Each wall is flat, endless, passes through zero and stands at right angles to its row. A trip goes straight from one point to another. Which walls does it cross, in order?

Walls:
(1): [0.17 0.33]
(2): [ 0.45 -0.03]
(3): [-0.11 -0.02]
Trips:
[-0.22  0.01] to [ 0.36 -0.63] -> 2, 3
[ 0.03 -0.26] to [ 0.51 -0.13] -> 3, 1
[-0.20 -0.44] to [-0.25  0.11] -> none
[-0.19 -0.25] to [ 0.09 -0.13] -> 2, 3
[ 0.05 -0.49] to [-0.08  0.15] -> 2, 1
[-0.69 -0.16] to [-0.05 -0.24] -> none
[-0.28 -0.18] to [0.24 0.71] -> 1, 3, 2

Walls:
(1): [-0.14  0.06 -0.43  0.41  0.03  0.36  0.14 -0.34 -0.10]
(2): [-0.26 -0.10  0.17  0.18  0.03 -0.20  0.07  0.09 -0.28]
(3): [-0.17  0.06 -0.28 -0.23  0.57 -0.19 -0.28  0.35 -0.11]
(4): [ 0.00  0.17 -0.64 -0.05  0.05  0.34  0.51  0.12  0.12]
Trips:
[ 0.05  0.37  0.19 -0.32  0.41 -0.45  0.14  0.47 -0.04] to [-0.08 -0.51 -0.30  0.15 -0.25  0.21 -0.53 -0.08  0.45] -> 2, 1, 3
[-0.33  0.41 -0.33 -0.12  0.19 -0.08  0.51  0.21  0.66] to [ 0.10  0.02  0.21 -0.20  0.31 -0.06  0.21  0.30 -0.44] -> 1, 2, 4
[ 0.20 -0.25  0.48 -0.13 -0.07 -0.33 -0.06 -0.04  0.19] to [-0.35 -0.16 -0.37 -0.11 -0.25  0.03 -0.25  0.04  0.04] -> 3, 2, 1, 4
[-0.28  0.03 -0.33  0.01 -0.32  0.03  0.35  0.02  0.04] to [-0.17 -0.11 -0.44 -0.14 -0.01  0.69 -0.28  0.10  0.48] -> 2, 3
[ 0.04  0.05  0.45 -0.59 -0.41  0.46  0.11  0.52  0.19] to [ 0.16 -0.04 -0.53  0.46 -0.50 -0.24  0.00  0.28  0.40] -> 1
[ 0.34 -0.30 -0.37 -0.34 -0.42 -0.20 -0.12  0.22  0.31] to [ 0.23 -0.27 -0.22 -0.52 -0.05 -0.09  0.29  0.32  0.02] -> 3
[ 0.10 -0.47  0.28 -0.04 -0.30 -0.47  0.19  0.38  0.37] to [-0.01  0.04  0.40 -0.20 -0.16 -0.30  0.12  0.02 -0.13] -> none
[ 0.36  0.52 -0.01 -0.29  0.30 -0.05 -0.38 -0.11  0.20] to [-0.14  0.13 -0.32 -0.28  0.14 -0.56 -0.13  0.31  0.28] -> 4
[ 0.30  0.11  0.57 -0.70 -0.07  0.01 -0.16 -0.28  0.06] to [-0.32  0.22 -0.10 -0.21 -0.55  0.06 -0.36  0.19  0.30] -> none
[-0.36  0.26 -0.50  0.25 -0.26  0.12 -0.27  0.39  0.33] to [-0.01  0.59 -0.38  0.12 -0.17 -0.29 -0.04 -0.12 -0.09] -> none
